Every row gives one point. A path goes straight from each point to the next, and from the last back to the first. The post is the endless flat space through its rows: a point in 2 columns, a line in 3, a plane in 4, and so on, so that a path can go around it. How many times does the path go around the post? Going back the other way cancels.
(in the rows, 128 means zero)

Post, 2 rows:
[[108 152 142]
 [135 101 127]]
Path, 20 rows:
[[131 104 141]
 [ 78 103 156]
 [116 118 115]
 [140 153 105]
 [126 185 179]
 [ 90 181 165]
 [ 92  88 110]
 [143  70  88]
 [139 134 125]
 [154 136 165]
 [106 103 147]
 [110  77 114]
 [153 102  93]
 [116 209 160]
 [129 148 184]
 [ 93 102 137]
 [ 94 153 134]
 [134 190 121]
 [130 142  97]
 [154 153 134]]
Times around: 4

Post (7 x 8):
[[144  89 144 115  99 146 141 226]
 [149 147 132 126 133 127 148  57]
 [115 114 148 144 109 160 123 127]
 [ 77  83 123 134 100  83 111 118]
 [138  98 116 114  83 129 160 139]
 [ 53 124 121 108 105 135  93  74]
 [198 164 145 140 120 187 115 117]]
Path, 21 rows:
[[107 147 195 116 158 103 121  75]
 [122 101 160 122 125  75  98 128]
 [104 152 166 142 165 121 148  96]
 [127 165 115  97 111 199 118  99]
 [120 109 104 107  95 194 126 108]
 [109  86 155  88 117 129 106 132]
 [169 105 154 167 113 161 126 123]
 [192 106  99 131  85 190 112 113]
 [116  99 134 106  53 174 129  97]
 [ 98  70 113  98  85 142 134 123]
 [117 159 123 140 173 126 114  98]
 [ 93 147 159 168 124 113 123 101]
 [120 105 155 128 109 128 157 129]
 [119 115 173 167  94 165 136  75]
 [ 85 139 119 127  64 119 134 114]
 [111 122 122 155 112 128 118 141]
 [122 128 109  95 133 111 139 137]
 [150 154 120 132  98 106 136 162]
 [105 140 149 176 145 142  95  84]
 [180 107 101 130 105 121 141 183]
 [ 33 142 126 130  95 182  70  99]]
Times around: 0

Post, 10 rows:
[[ 94 149 117 136  99 142 129 138 104 168 136]
 [ 92  97 130 107 102 142 118  73 126 128 131]
 [128 208  88  88 125  96 105 160  82 140 139]
 [157  67 128 111 147 125 135 146 162 111 166]
 [120 138 160 151  93 146 127 139 184 119 138]
 [157 117 142 120 128 127 121 123 122 138  89]
 [135 136 169  73 151 135 116 125 162 103 157]
 [152 141 118 102  98 124 171 112  99 126 118]
 [133 103 132 133 133 112 104  61 149 136 148]
 [132 159 139 112 157 102 120 156  80 111 138]]
Path (31 x 11):
[[101 109  93  87 121 109 113 124 111 125 152]
 [110  90 123  81 142 128 111 148 147 100 151]
 [ 99 136 101 140 109 127 137 134  94 126 145]
 [160 160 123 107 131 128 129 157  93 108 136]
 [150 144 160 128 134 142 108 113 138 133 119]
 [132 165 140 118 128 127 182 119  97 102 167]
 [ 82 193 122 160 130 155 101 105 132 165 141]
 [115 149 141 153  88 182 143 107 140 158 135]
 [162  98 153  73 128 160 126 124 127 118 120]
 [120 157 170 114 152 114  87 137 118 138 133]
 [ 83 195 152 159  79  88 140 110  84 149 104]
 [150 167 100 126 110 101 179 143  97 119 136]
 [131 137 143  58 128 185 132 193 151 127  94]
 [159  99 139  81 156 142 150 137 103  99 137]
 [143 127 152 154  82 125 127  76 120 133 112]
 [129 133 116 100  88 135 113 126 102 138 135]
 [116 129 120 130  97 163 101  96 122 143 133]
 [155 102 157 119 176 146 152 142 130 133 166]
 [131 158 118   7  76 182 108 130 183 120 113]
 [197 131 140  77 133 111 126 143 134 103 135]
 [110 101 137  53 146 118  81  74 119 144 130]
 [112 120 117 143  58 124 144  74 154 172 112]
 [141  98 117  69 153 131 156 127 152 128 152]
 [111 202  99  67 110 143  91 145 140 129 139]
 [117 110  96 125 115 146 142 145 112  99 125]
 [140  97 134 130 106 134 126  70 199 171  80]
 [134  99 125 154 130 116 123 118 148 155 142]
 [128 190 125  79 129 140 150 203 151 106 162]
 [166 150  72  85 132 119 130 145  95  85 127]
 [145  99 151 134 149 138 168  56 188 122 164]
 [114  72 134 116 143 141 170 153 117 137 160]]
Times around: 2

Post, 17 rows:
[[135 162 101 135  99 148 116 115 167 157 128 110 134 127 124 113  95  67]
 [158 186 138 127 149  86 126  93 164 129 118 136 149 130 140 127 129 108]
 [ 90  79 113  90 122  96 143 163 135 145 123 149 136  87 165 125 132 168]
 [ 95 105 147  36 130  99 172 179 106 136 114  95 119  85 163 165 116 141]
 [153 148 122 153 109 151 126 130 195 105 129 123 140 180 125 147 119 139]
 [134 162 153 159 136 131 114 146 100  96  86  97 149 144 118 115  83 145]
 [ 78  84  97  16 115 108 145 157 110  57 106  97 102  62 152 148 138 176]
 [114 141 179 163 124 107 156 119 121 132 117  44 152 144 124 116 115 148]
 [136 151  93 153 145  97 130 157 152 129 111 134 132 151 112 110 151 107]
 [138 101 121  84  99 113 151 122  92 110 114 140  91  70 139 120 136 134]
 [135 152 115 124 152 134  68 106 148 140 136 135 159 148 103 132 159  97]
 [111 148 133 119 141  70 123 128  97 132 105 102  70 141 133 108  86 154]
 [152 161 123 221 126 107  79 130 151 130 143 101 141 150 126 150 138  86]
 [119 193 139 144  91 118 102 164 146 138 126 131 126 121 139 112 149 119]
 [111 165 123 165 126 138 147 123 142 142 149 124 129 122 116 158 130 117]
 [ 99 135 157 139 107 114 103 139 149 108 148 134 147 144 120 129 123  92]
 [ 79  70 138  77 146 115 150 120 105 111  96 114  91  84 180 131 139 141]]
Path (28 x 18):
[[123 113 111 128  90 140  92  93 146 138  97 117 122 105 120  92 133  82]
 [131 143 155 140 118 110 115 158 136 175 129  96 173  95 104 101 124  72]
 [121 126 134 138 104 156 100 129 162  77 136 125 113 134 141 121 125 123]
 [105 126 129  64 173 164 129 125 112 110 132  84 132  63 176 179 108 122]
 [152 149 136 119 127 129 134 105 155  86 167 146 156 120 135 115 182 142]
 [156 111 122 157 138 133 157  70  95 111  99  76 109 118 169 165  83 139]
 [105 189 119  67  95 130 123 134 143 155 105  98 164 115 114 140 108 160]
 [ 94 153 133 126 140  48 104 181 128 133  97 111  84 131 141 126 126 178]
 [125 145  88 123 126 110 136 197 127 122 137 109 126 103  99 128 135 114]
 [ 80  88 119 138 102 114 166 144 134 127 132  74 122 114 152  99 148 183]
 [102 134 137  60  96 154 150 142  98  64  81  68 184 119 129 117 139 132]
 [138 173 115 135 160 111 152 112 150  77 103 132 132 140 102 170 144 115]
 [129 139  59  33 165 127 174 112 190 113  61  81  87 147 135 118 109 155]
 [ 86 137 118 131 114 153 147 191 148 122 155 153 144 118  70 191 128 114]
 [137 201 126 104 126 160  64 214 126 149  83 152 130 154 101  52 103 168]
 [158 167 118 180 101 136  93 189  96  30 112 114 164 129 131 113 141 205]
 [ 95  95 108 147  74 183 167 132 176 143 133  70 167 167 148 167  90 138]
 [ 90 153 160 125  67 125 165 172 180 125 121  51 151 161 144 205  97 140]
 [162 130 138  85 156  89 120 105 115 134  85 122  58 135 118 143  54 117]
 [111 144  66 135 161 114 123 129 152  98 168 109 132  72 100 154 135  75]
 [143 100 116 145 104 166 167 148 101 115 127 113  94 129 107 108 145  85]
 [ 91 110 140 156 140  83 154 116 154 125 114 160 165 130 190 141 142 170]
 [ 76 112 120 148 210  82  65 115 110 156  83 117 101 141 160 132 188 134]
 [168 141  91 123 126 144 111 125 194 163 118 138 151 156  82 102 105 114]
 [139 133 105  70  94 129  86  85 154 113 153 144  79 111 122 122  81 121]
 [128  59  94 152  95 142 121 114 118 117 172 143  92  96 169 124 111 112]
 [ 96 109 126 135  60 103 104 151  76 118 155  72 114  89 112 143 142  61]
 [ 70 143 109 132  89 164 164 122 145 113  81 103  93 132 168 148  94 141]]
Times around: 5
